Each row is a point. A path goes straight from each point to the next, and from the last back to the first. The post is the endless flat space through its rows: a point in 2 columns, a line in 3, a plane in 4, and so on, so that a path can go around it. Count how often the path circles the post. Going back the other way cancels.

Post (1 x 2):
[[-13  22]]
Path (29 x 2):
[[-34  22]
 [-23  41]
 [ 18  48]
 [  9  12]
 [ -2  18]
 [ 26  25]
 [  0   1]
 [-28 -12]
 [-37  29]
 [-10  45]
 [ -1  28]
 [  3   1]
 [-21   8]
 [-26  28]
 [-19  60]
 [-38  40]
 [-33   5]
 [ -9  -4]
 [-52   7]
 [-33  40]
 [-33  23]
 [-41  12]
 [-34  41]
 [ -1  44]
 [ 19  27]
 [  1  53]
 [ 12  39]
 [  9  13]
 [-19  -9]]
Times around: 3

Post (5 x 6):
[[ 10 -33   6 -14   0   0]
 [-30  25  12   7 -10  15]
 [-10 -38 -14   0  10   0]
 [-16   3 -10  16 -29  30]
 [  5  28  15   9   7 -18]]
Path:
[[ -5  11  25  31  -4  -5]
 [-21 -10 -23  30 -29 -13]
 [ 23   0 -15 -13 -24  -3]
 [ -2 -11 -24  12   3   5]
 [ 10 -27  10 -12  15  15]
 [ -2  -2  26   8   5   9]
 [-22   0   1  -3  15  22]
 [-15  11 -13 -23  25  -7]
 [-28 -45 -33 -23   9 -14]
 [-37  32  17  11 -11   1]
 [-26  20  -3 -11 -12 -21]
 [ 14  -5   7 -17 -17  13]
 [  7  -5   7  -6   2  10]
 [-30 -10   1  33  60 -14]
 [  3 -22  20  -7  10   1]
 [ -1   1 -36  34   5  31]
 [  8 -26 -52  -3  10  -2]
 [ 23  -6   8 -27 -17  -6]
 [ 11  29  48 -31 -15 -20]
 [ 33  -9  13 -22 -30   6]
 [ 28  21   9  -3 -21  19]
 [ 24   2  15  20  46 -15]
 [-11 -11   6  20 -46  43]
 [-32  -3  11  12  26  -1]
 [  6  13   5  -2   2  13]
 [ -6 -29   3 -40  -3  18]
 [  9   5 -35   4 -33  -8]
 [-43   1  -9  -1  -5  22]
 [ 36  -1   4  -1  24 -21]
 [ 24  -7  26   9 -13  35]]
Times around: 1

Post (10 x 11):
[[  3  43  15  -9  40  28   2 -60  10 -57   6]
 [ -9 -20  -5  -2   2  -2 -11 -10  -5  -9  16]
 [ -8 -12  23  34   8  -1 -15 -10 -11  14  -1]
 [ 13  -1  -5 -17   7  -8 -18  -6 -17 -10   1]
 [-11  10   5  -7 -12  -9 -17  -5   6 -12 -11]
 [ -5  -3   5 -31   2   2   1  48   8  -3  -7]
 [  0  -9  -2   0  -9  14 -27  23   0 -15   3]
 [ -5  -1   3 -14 -24  17  -2  -7   0  16  -7]
 [  8   9   1 -25 -37   6 -12 -13  27  13  22]
 [ -1 -11 -17  30  12 -10  -2   5  -1  16  -3]]
Path (26 x 11):
[[ 22  19  29  -4   9   7  -7   8   0 -16 -27]
 [  4   1   7 -39 -14  16 -10 -31  11  -9  18]
 [ 12  13   7 -25 -20 -17 -39  -4  22  29  20]
 [-13  53  -5  22  -2  13  -7  -7  24 -15 -25]
 [ -7   7  14  21  15  -5 -25 -35 -49 -28 -21]
 [ -3  -9   3   0  -5 -24   8  23 -22  24 -39]
 [-10 -13  37 -23 -16   8 -27  31  22 -20 -14]
 [-30 -27  14  -5  -3   1 -26   3   5 -23  10]
 [ 19 -18 -10 -24  26  23  -9  18   9  20  38]
 [-20   5  -7   5  14  -5  14  14  10  14 -41]
 [ -8   1  24  17   6 -24 -16 -21   6 -43  -7]
 [  7 -21   4 -34  11  29  20  25 -12   1  18]
 [-27  -6   4   2 -15  -4 -18 -10  -8 -13  -5]
 [ -7  11  10  -5  31  31  -4  15  -3   2   9]
 [-12  22  40 -18  -7  31 -26   5  33 -12 -18]
 [ -9  13  22  -1  23  20  -8  -3  -7 -32 -35]
 [ 18  30  16   8  -8 -19 -16 -55  -1 -20  -9]
 [ 15  -2  -8 -45 -26 -10  -6   9  23   8  44]
 [ -7  21 -12 -50  -7 -21 -33 -14  -4 -58  21]
 [ -7  13   8  11  10  -3 -20 -33   6  12  -1]
 [-19 -19   0 -18  23   8   7  -5   0  -6  -8]
 [ 26  -3   3  16   8  15 -21 -20  -3   3  -6]
 [ 18 -32 -27 -33  10  19   3  12 -11  29  17]
 [-31   8  30   2  30  41  -4   5 -17  -8 -17]
 [  7   8  -9  24 -12  17 -15  16   4  14  -1]
 [ -6   3  -1  -2  -5 -28  11 -55 -13 -25   0]]
Times around: 0

Post, 13 rows:
[[ 22 -18  28 -12  -6  -7  14  -4  13   0  -5 -12 -15  10]
 [ 25   7  22   1  -7 -13  29  15  -2 -37  -2  -3  14   2]
 [ 13   1   8  -9   8 -18   7  14   5   4  -7   9  -8 -27]
 [-18   5 -14  -2   5   1 -12  15   0   1 -26   0  -2 -19]
 [-22  -9  24  -2  -2  18 -21 -24   5   1  21   6   3  -8]
 [  1 -13 -15  -8 -13 -19   7   7  -7   4   6  -2  39  -9]
 [  3  -5 -18   4   3  10 -31 -15   7  12  18   0  24  -3]
 [-10  -2  -2  -5  -8  24 -22 -11  -3  10  10  10   5  10]
 [  7  13  -6   4 -22 -17   2  -2  -7   5  -4  -2  -5   2]
 [ 26 -10   0  16 -16   8  10   0  -4  -7  -1  -4   1  -2]
 [ 22 -18   6  -5  10 -22   1  -3 -19 -15  -8  15   0  -8]
 [ -9   8  -3  14  12   6 -20  -3  -7   6  14  12 -20  -3]
 [ -2  16 -21   8   1  12  18 -14  -4 -16  -9  -7  31 -13]]
Path (27 x 14):
[[  8  32  -3  15 -11  -8  17  12   9  14  23 -15  -4 -36]
 [ 16 -15  -5 -23   3 -11 -11   3   0   4 -28  -5  25  -3]
 [ 11  15 -23  36 -23  -2  -5  -2   6  15 -24 -12   0 -19]
 [  0  -4   5 -14  22 -50  -4   2  13  13  38  27  -3   5]
 [  5   4  -5 -27  -2 -23  -8   5  18  19   0  -8   2  -3]
 [ 23  -5  38 -45  22 -44  38  -3   6 -23 -13 -12   1  -8]
 [-16  11 -29  12   5  32 -21  -8 -19  -8 -33 -12 -14  -1]
 [ 31 -16 -17  -5  -3 -20  16  17   6  -9   8 -21   8  -3]
 [-16  -8   6   0  -4  -5   8   2   0  13  18  -5  -2 -24]
 [ 17   0  31   8   9 -16  10   7   1  -5  20 -11   8 -22]
 [ 60 -60  13  15   8  11  -1  -9   7 -11  14   0  30  13]
 [ 14 -15   0  11  -6  13  -2  13   8 -14 -10  10   0  23]
 [-11 -11  -5  10   4   7  -1 -17 -17   1  -5  10  14 -16]
 [ -4 -18  16  -5   0 -15   4  -2 -31  15  -2  18 -12  -6]
 [ -8   6  -3  10  14 -10 -10 -52  -2   2  -3   6  10 -24]
 [ -1  -7  21  -1   4  10 -19  -4 -12 -24  20  33  30  14]
 [ 21   5  49  -1  -4  -6   0   0  17   8  12   4 -19 -18]
 [ 26  -8  -3   4 -15 -12 -13  29  13  10  29 -12  27 -11]
 [-21 -18 -15 -36   9   0 -31   6  15  16   1 -10  15  12]
 [ 17  -3   3  -3   2   0  -9  -8   6  -8   2   0  -2   7]
 [ 28 -18 -29   1  11  19   3 -13 -10  -5 -26 -10   6   0]
 [  4  -6  21 -20  11  -2  10 -16 -14  20 -11   9 -19 -15]
 [ 11 -17 -14 -12  10 -25 -27 -21  19  39  -3  -5  29  -4]
 [ 11  -3  12 -11  -2 -15  18  -5   9 -34  -8  17  24   4]
 [ 14   3 -29  11   1   1 -32  48  25  12  30   4  14 -10]
 [-17  28 -28   6 -11   9  -8  -8 -27  -3 -22  -4 -29 -13]
 [-19 -18   5 -16   8  25 -31 -21  17  -1  19  -1  17   4]]
Times around: 2

Post, 17 rows:
[[ 19  -2  -7  25  -7 -23  -9   3 -28  40  18   7   5  19  -9  -1   8   2]
 [ 31  17 -18   9   6 -14 -11   4   3 -17  -1  -1 -12  -2  15  -5   9  23]
 [-24   9  31   3   6 -27  -5 -21  -9  30  14  41  31   6  24  13  18  13]
 [ -1 -19 -15   1  17  26  -1  14 -29 -30   0  12   3  26   1 -50  -2   3]
 [-11  19  21  11  -8 -18 -38 -17  37 -19   9 -29 -17  -6  -1  -1 -21  13]
 [-24  11  16 -11 -14  -4  12 -16 -12  29  -8  10 -20 -14  16   6  35  -7]
 [  7  23 -16 -33   4   8 -15  -7  14   6   5 -23   8 -40 -15 -29   0  20]
 [ 19  19  17   7 -26  -6  25 -30  11  10 -13  19  11  -8 -17  -7 -17  20]
 [ 22  19  26  -7  -1   4   3   4  -4  14  10   6   7  14   6   1   4  -9]
 [ 10 -13   6   9  -8  -8 -13  10  23  26 -11   4 -19  -8  24   9   6  -9]
 [ 25  12  25  21   2  -5 -28 -11 -17  11  18   1 -18  -1  12   2   4  11]
 [  9   2   5 -10 -28  11  -3 -15  21   6 -20 -16   5  -7  -5 -11  17  14]
 [-32  14 -18  -8 -21  -5 -18   4   6   3  28  19  12  25   5   7 -23  31]
 [ 10  11 -21  12  11  15   0 -15 -32  15 -15  22  13  18 -29 -17  -2  12]
 [ -2   0   5 -33 -25 -12  -3 -13 -27  10  -4  -9 -18   8   4  14 -29  14]
 [ -7   8  21   2  -2  15   5 -49 -16 -12  15 -13  15 -18 -24  12 -15  19]
 [-21  -5  -9  24  -6  11 -10  -1  -8  22  -9  21  31 -27  31 -28  42 -35]]
Path:
[[-21 -12 -12  24  -6  14  21 -18 -18  -6  29  -6  42 -11 -18   0 -15  -1]
 [ 33  -5 -20   5  -9 -11   6  10  -3  -9 -26  51  12  -1  41  -7 -15  29]
 [-41 -28  18  13  14 -25  23 -23   2  12  -3  32  17 -16 -15 -30  30 -16]
 [-21  -1   1 -11 -30  16 -31 -30 -34   7  29 -25 -20   9  -6  31  -6  22]
 [ -3 -23  19 -22  -4 -41  -4 -29 -18  17  10 -47  32  32  -1  11 -13  -6]
 [  7   7   6  18   3 -12 -15 -25 -28  18 -10  -9   9 -10   5  -1  29   4]
 [-13  -7   7  10 -21  19   4   6   2  19 -20  -9  38 -18  21  38   1 -41]
 [-24  24  -5 -24 -27  -8  -2  -8 -23 -22 -12  -5  26  10 -10 -16 -15  -9]
 [ 19   7  12 -29  -3 -32 -26  -4 -26  22   4  -6  -6  38  -9   2  21   1]
 [ 22  26  -8   7 -18   6 -33 -17  31   0  10  32  20  30 -14  -5 -15  36]
 [ 41  20   3 -19   9 -20 -41  14 -10  -9   8  11  -6   4  15   2  20  34]
 [ -5  30  -3   6  -3  17  -7   2  -2   9  16 -23  -1  -4 -28  10 -17   5]
 [ -9 -16  33 -36  28 -25 -31 -17 -19  23 -27 -30  14   4  34  10  15  10]
 [-19 -13 -24  31  24   2 -24   7  -8  34  14   3   2   7  -1  17  -5  13]
 [  5   8 -16  10  -4 -29  15  -5   1  18  -8 -10  13 -36 -14  32  24  13]
 [ -2   2  25   4 -31  -3   6 -21   5 -37 -20  21   4  -1  23 -21  -9   9]
 [ 49  30   2  -5   3   8 -18 -17 -27 -13  10  10   5  20  -8  -5  -6  16]
 [  6  29  10  -9   0  -6  16 -28 -37  -2  40 -14 -19 -47  33   7   1  -8]
 [-23  -5 -28   6 -21 -12  -4  -2  14  44  32  -6  36   2 -23  -5  -2  26]
 [  4  -2  31  -1  16 -33  -8  -7 -14  28 -12  29  20 -13  22  -7 -25   3]
 [ 28  -4  11 -25  23 -31 -10  37  -8   0   8  11 -18  26  15 -29  -7  12]
 [ -8 -30   0   2 -11 -12  -9  -5  -4  16  15  11  10  16 -13 -42   3   8]
 [ 13  -2 -12 -13  -1  12  -4 -26  -3  24  21   3  46   5 -29 -19  20  44]
 [ 18   1  14  21 -11 -11   7 -25  19 -33   1  18  -5   3  19 -16 -51  38]
 [ 18 -25  11 -21  15  -4  -5  -5  -8 -10   0   3   0  14  13 -24 -18  10]
 [  3   9  60  -2  -7 -13   9 -23  -6   8   1  -8 -10 -11 -11 -13   2 -41]
 [ 17  -2  -4  10 -10   8   7  -8   7   4  -4  -2  -1  -7 -39  -1  18  11]
 [ 13 -19  26  18  28  11  15   3 -24 -12   2  25  18  22  -5 -15 -29   7]
 [ -3  19   3  -9 -14   6   0 -27 -19  10  -1 -13  24  -4   0 -19  30  20]
 [-10   3  24  33 -19 -39  13 -11  20   8   3   7   7  14  31 -24  11  -2]]
Times around: 2

Post:
[[  4  10 -23  -1  26  20 -18  21  16  22  32  -3 -23 -10 -27 -23  14 -11]
 [-17 -28   1 -11 -33  -6  20 -15   5  10   4  23   7 -11 -11  13  15   4]
 [  8  29 -16   3   2  21  12  -2   2  -9  14   2 -19 -15  14 -35  13 -10]
 [ 16  -5 -31   2   5  26 -10 -12  27 -10  -2  -4  -2 -19 -25 -36 -17  -9]
 [  1 -14   8 -15  13   0  29  -1  14  -2   8  -3  24   9   1 -13  23  -4]
 [-33 -26  26  14   8   2  25  -9 -13  16  -9  25  13  10  -8   0   7  16]
 [-22   0  -5  11 -12  10  13   2  15  -5   2  16  13  27  -2   5  12 -10]
 [ -7 -32  11 -12   0 -12  17 -13   3  26  -9  22   9  21  -6 -38  24 -12]
 [-17  34  -6 -25 -13  -3  11 -15 -51   4 -18 -22  40  15  -8  -4   2  17]
 [ 32  22 -26   1  15   8   8  -6   3 -14  13  -2 -26  11 -19 -10   8   0]
 [ 18  16  -8  -9  13  47 -13  -6   6 -10   5   4 -25  -5  -3 -10   0 -28]
 [ 15  26 -25  -7  16  19  -6 -26  25  15  19 -11  -5   1   1 -22  -2   0]
 [-30   6   5 -10 -10 -23   0 -18 -29   2 -43 -34  22  -1  -5  18   8   1]
 [  2   6  20  12 -12   5  17 -37 -14   2   7   2  23  16 -10 -17  35 -10]
 [-18 -19   8  -1  -7  20  28 -21   4  12  17  -6 -11  16  -7 -17  14  -2]
 [ -3  20  -9 -23  23  18 -10 -10  40 -18  28   5 -25  -3 -31 -41  14   8]
 [-34  45 -12 -15   8 -18  17 -38 -35  -4 -16 -31  31 -13 -22   3 -25 -20]]
Path (27 x 18):
[[-21  20 -14  17 -13  26  -2 -20  12  19 -35 -12   9  14  12   1  -4 -21]
 [ -6  19  20 -20  -3  21  28 -28   5 -20 -30   6  53 -26  30 -60 -18  -7]
 [ 19  -1  -7 -24  -1 -36  23   0   3  16   7  41  20   7 -23 -53  16  13]
 [ 10  18  10 -10  -8  52  39 -23  12  -9   3  -2 -12 -10  21 -51   5   3]
 [ 23  10 -43  -5 -35  26   8 -17  -1  18 -11 -10  13  -6  24  -3   9 -46]
 [  4  40 -41  24  15  29  -1 -22  17  -3  56  15   5  26 -21 -15  17  21]
 [ -6   9  -7   0   4 -10 -11  24 -21 -18 -13   9  -9 -24   1  18  34 -10]
 [-38  12 -21  -1  10   3  26  -3  10  33  19   3 -14  -2  17  12  25   5]
 [ 37  37 -11   6  21  38  35 -17   9  14   9  -9   6  28  18 -36  10 -15]
 [ 36  26   5   7 -20  31   8 -10  -3 -17  26  -1 -13  20   0 -27  31   3]
 [ -6   1  18 -25  -4  24   9 -35 -10 -37 -12 -36  40 -27   3  16 -24  -8]
 [-26   3  -4 -17 -12  21  30 -33   8  23  31   0  26   3  34 -41   6 -11]
 [-19  -4 -18  11  25   5  -7  36   6   9   0  17 -30   5 -28   9  25  50]
 [-31  48 -13   0  10  12  14 -14  -4   2 -14 -18 -10 -18 -24  -1 -10  -6]
 [-15 -15  28  15 -27  43 -16  18  -6  17  -1   7  -7  58 -32  10  34   6]
 [-57 -23   0  18 -17   5  14 -33  41  29  30  19  -3 -24   4   0 -37  19]
 [-19  23   4 -19   5  19  19 -27  -9  26  41  11   6 -10   7 -44  -6 -21]
 [ -1  55  -6  -2  15  30  32  11 -18 -46  13 -14   2 -14  -1  20 -30 -26]
 [ 17  35 -18 -35  17   2  26  -9  48 -10  21  -1  14  21 -14 -58  14  -3]
 [-33 -19  -1 -13  23  23  10  -2  14  40  23  -4 -18 -17 -10 -32  16  18]
 [ -8 -10 -19  17  10 -17   2 -26   4  -4   8  -8  -1 -23 -46 -44  18 -20]
 [-13  -6  10 -32 -13 -11 -12 -31  -5  -3   3  32 -26 -24 -28 -37  18 -14]
 [ 34   5  -6  13 -11  15  11 -24 -18 -22 -17 -36  15  20 -22  -4   6 -54]
 [-34  23  14   8  45  20  12  -7 -15  60   9  -8 -12  30 -13 -10  -5 -20]
 [ -5  10   8  22   9  32  36 -28   0 -22   6 -15  25   0  -5 -45  10  -7]
 [  3  17 -11  -7  32   1  36 -12 -12 -17   6 -14  24 -21 -10 -24  -4 -20]
 [-19 -13 -20 -28  23  -3  20   3  43 -18  10 -15 -30  15 -19   1   5 -11]]
Times around: 0

Post (17 x 18):
[[ 29 -32  13  20 -13  17  -3  -1  11  -5 -24  25   0  13  -4  -3 -25 -36]
 [ -6  17   4   1   4   4  -3  16   0  10  -2  -1  13   9 -10  21  -1  17]
 [  9  10  26  -7   0  20   6   1   6  14  16  -2   9   1  15  -6  14   2]
 [  6  -3  -5  -6  15   7  28   1 -13   3   4  -5   4 -17   2   4  -4  35]
 [ 22   4  15 -14   2  14   5 -15  10  35   2 -15   9  -3  15   3 -14   2]
 [-15  16   5  21  -5  26  -3   8 -11  15  -6 -18 -41  20 -10   7  -2   8]
 [ 15  10  24  -5 -28  -1  -3  -2  19   8 -31   8 -13  -6   9  -6 -27   5]
 [ 29   0  11 -13 -14   4   9   0  -9  27  -5  -8   3 -10  36   8   2  14]
 [ -6 -12  -9   2 -14 -11  20 -26  12   6 -10  14 -13  34   6   0   0   0]
 [ 22  10   0 -25 -14  23   2   5 -13  12  27  23  19  46  11  11   4  -5]
 [ 26 -19 -13 -17  10 -32  -8   1 -31 -19   5 -28  -5 -10  20  -8  -8  14]
 [ -3  25   8 -16   4   8  12  16  -3   1   1  -9 -14 -12  -5  33   0   4]
 [  3  -6   2  12   7  -1  13  15   4  26  28  -2   5 -15   1  -2 -13  11]
 [  6  24   7  11  -1  12 -12 -15   8  19  -6  15   2 -12  17  13 -13  13]
 [ 31   2 -27  -7  11  27  -9  16  -5  21   7 -29  20  29  25 -16   6   5]
 [ -2  -7   0   0  -4  11  -4  -2  -2  -7 -35   2  15   5  18   4 -26  -5]
 [-36   3   0 -32 -17   9 -22   9  -2  27 -13  -1  -1 -37 -37  -8  11  14]]
Path:
[[-37  12  11  -2 -25   0 -18  -2  27  30  24  21  14  14  -9  19 -21   3]
 [ -9 -19   7  23  37  54  41  10   6  54  -3 -17 -14  -2 -14  -3  -6  29]
 [-16  16  -8 -26   8   3  29  17  10  32  11   7   5 -32  -8  19 -34  12]
 [ 11  -2  -2 -20 -22   6   7  27  -9  35   4  -7   5 -31 -14  -8  14  -3]
 [ 60   5  18 -14  30   2  21 -19  -2   4  34 -36   4 -33  22   4   3  23]
 [ -4   4  -8  20   2 -11 -26  -6   0   1 -11 -22 -47  12  -5  17  -1  -1]
 [  5   5  24 -10   2  -4 -18   8  -6  24  12  11  -9  17  -8  10 -28   9]
 [ 17   5  -5  -7  12  10   8 -11   3  23 -19 -33   9  -5  13  -9   9  12]
 [-25  23  16  -5   5  11  18 -17   3   7   8  -7   7  14 -14  26   3  -2]
 [ 10 -21   7  12 -25  38  -3   7 -10  25  11   1  15  37  -2 -38  -4  -5]
 [  9   6 -16  20   7  36   7  17 -23  15 -17   6   8  -6 -19   1 -18   4]
 [ 18  20  -7   2   0  -6   4  -3   6  23  -2  12 -11   5  38  25  -7  18]
 [ 12 -43  -5  11 -16 -13  12 -11  13  18 -15   2   6  33   3 -26  -8  27]
 [-26   9  27 -24  -8  42 -21 -32 -27  -3   0 -20  10 -25   9  -2 -34  -8]
 [ 40  13   6   0  -3 -12  33  10 -26  -6  21  13  17  25  -9  23 -30  20]
 [ 51  15 -19 -18   0   3   8   3   8   4  20   6  11  19 -20   7 -10 -11]
 [-12   3  33  47  -6  24  18 -11 -19  -1  -2 -13 -41  -2  26  -1   4  24]
 [-33  -2  -3  16  -5  28 -22 -11 -15  30  -6  -6 -16  -9  17  14  -7   1]
 [ -2  27  29  -4  37  18   5 -18  23  21  26 -13   0 -23   4  -3  -3   8]
 [ 33   6  30 -26  25  -2  30   4 -14  27  10 -52  -1 -51  19  -8 -19  25]
 [ -6   4   6 -28   5   6  -5 -27 -14  -1 -19  33   1  -3  27  12 -24   3]
 [-28  14  -6 -30  -5  13   5   8   1   0 -24 -25 -28   0   1 -17  20  39]
 [ 10  -5 -17  38  20 -22  -3   6   5  13  13 -32   4  10  13   6 -28  23]
 [ 51 -15  -7   8   4  20  55  -3  -2  12 -16  -6  17 -21  22   9   1  -6]
 [-11   6 -33 -33 -25   4  19  17 -21  37   6   8   6  -7 -27  -9  -2  36]
 [-16 -19 -18   4  -2  36   4  10  -4  20  10 -35  12  10  16 -28  -4 -25]]
Times around: 1

Post (17 x 18):
[[ -5 -11  -8  11 -25 -33  21 -20  20  18 -18  18  -7  -3  -3 -19   4  23]
 [  2  26 -27   2   5 -27 -17  17  -3   1  30 -11  16  -2  -6 -16  48 -11]
 [-21  13 -35   2 -42   4  16   1   2 -16 -11 -13 -13   8 -23 -13  13 -40]
 [-36 -16 -17   6   0 -19  20 -19  -9   4  21  13   6 -21   2  -2 -23  13]
 [-22   9 -10  20   8   5  22  -2   3  19 -13  -6   8   2 -29  26 -10 -12]
 [ -3  34 -40  -1 -32 -20 -13 -15  24   3  -8   0  17   0 -14 -20   2   0]
 [ -8  16  -9  23   1 -11  15 -23  34 -18 -18   2  26 -13  22 -13  15 -11]
 [-13   3 -10  34  -6  24  21  -1  22 -16  -9  16 -11  -2  10   9  20  -3]
 [ 16  14  37  18  -2  15  11  13   5  11  10  -7  17  22 -26   2   5  -4]
 [ -8 -13  -6  -4  11   0   5 -36  -3  13   1  23  11 -14 -19  -7   3   4]
 [-10  12  20 -12 -12  21 -26  18   6 -16 -39 -16   0  14  -6 -16  -8  -4]
 [  2   4  -6   3   4  -7  14   8  10  -3  13  -6   2 -10  10  13   1 -33]
 [ 11  12  -5   2   3  14  16  30   8 -17  -2 -26  -2  14  10   9  11   4]
 [ 19 -13 -10  19 -13   9  -3  23   3   8  -1 -17  12  11   3  14  12  -4]
 [ 19   9  16   0 -14  14  -7  28 -25  -5   0 -25   3 -18   0 -26   5  -9]
 [ -9 -12   2  33  -3 -16  25  -7  25 -20  20  10 -16 -20 -15  -1   8  -5]
 [ -4  -3   2   9  -9  10   0 -30  11  21  -6  -9   0   2   7   0  15  24]]
Path:
[[-26 -34  24  10  -3  18 -15  17  -2  34   3  -2  40  39 -20  27  14  14]
 [-31   7 -25  28  -2   0  15  -8  38  -3  29 -12  -5 -16  16  14 -16  -5]
 [-12  29 -28 -15 -27 -35 -21   0  13  -2   6 -25  -2   7  -1 -25  -6 -21]
 [  7  26  45  -2 -24   3  -7 -34   0  42  -7   0 -38  -9 -26  10 -42   8]
 [ 12 -12  18  22 -45  -7  24  -4   3  -3 -39  -2  13 -11  58  -1 -19  -3]
 [  8  16  -3 -14 -16   7  55 -36   1 -28   1 -15 -11  30  -1  -9  11 -27]
 [ 19   1  23 -20  -4 -10 -37 -23   2  28   9   7  30  -2  19   9  -6   9]
 [-27 -33   6  16 -18  -5  10 -36  33  11 -31  20  -1  -3 -12   9  14  -3]
 [  7  26  25  27 -23   9  12   1  17   1   2 -16  13   6 -11 -28  20   0]
 [-23   1  -4  -1  25  21  -8 -37   6  21  41  30  -4   7   1   0  18  30]
 [-15  11 -16   8   4 -10  11   5   7  29 -22  17  16 -11  11 -13  -6  -6]
 [ -5 -27  12  23   7  -5  -3 -10   1   3 -14  -6 -27 -22  -5  -8  -8  32]
 [-31  60  -9   5 -22 -16  -1  -4   7 -23  28 -23  14  20 -33  -6 -11 -41]
 [-13  26   7  19   4  11 -26 -14  22 -11 -13  46  36  -3 -46  15  -1 -39]
 [ -3  -4  35   9 -25  11  -4   6 -23  -6 -11 -10 -14   3 -25 -26  26  13]
 [  2  -1   9 -20 -19   2  20 -48  19  -7   2   2   8  32  -5  -8  10 -36]
 [ -9  11 -39  11  -8 -16  15 -24  15   3  18  -1 -15 -24 -25  26  -8  13]
 [ -7 -18  -7   8 -40  -5   3  15   7  -3  14   5  -7  14 -15 -11  31 -20]
 [ 17  14  -4  28 -20 -37 -20   5  52  28  -7 -29  22   7  16   5   4  25]
 [ 11  17 -10  19  19  -3  23  -7  -7  15  44  -8   9 -19 -14   5   5  -2]
 [-15   5 -22  14 -14   1 -21  51 -24  -4  -1  -1  16  16  -9  -1 -19  19]
 [ -7  33   5  17 -25  37   1  22 -23  24  11  -2  -8   5  16  20   5  10]
 [-16  20 -28  -5 -29   1  23  -1  12 -35  18  -3 -13  -5  -5  -7  10 -37]
 [-18  13   1  -7  -8  -4 -20  20  11  10 -28 -26  37  33 -36  -8   5 -23]
 [-19 -18  17  -3  -9   8  17 -20   4  31 -44 -11  -2  -2  12 -12 -10 -13]
 [-11  17 -23  29   1 -10 -22   3  15   7  15  14   1  -5 -19   9 -28  10]
 [  4  31 -32  16  16  -3  -8  -9  -7 -20   8 -12  37 -10   0  15  17   2]
 [ -2   4  -9  17  12 -21  -3  22  -3 -10  10 -21  30  -4   4  -3  47  -7]]
Times around: 4
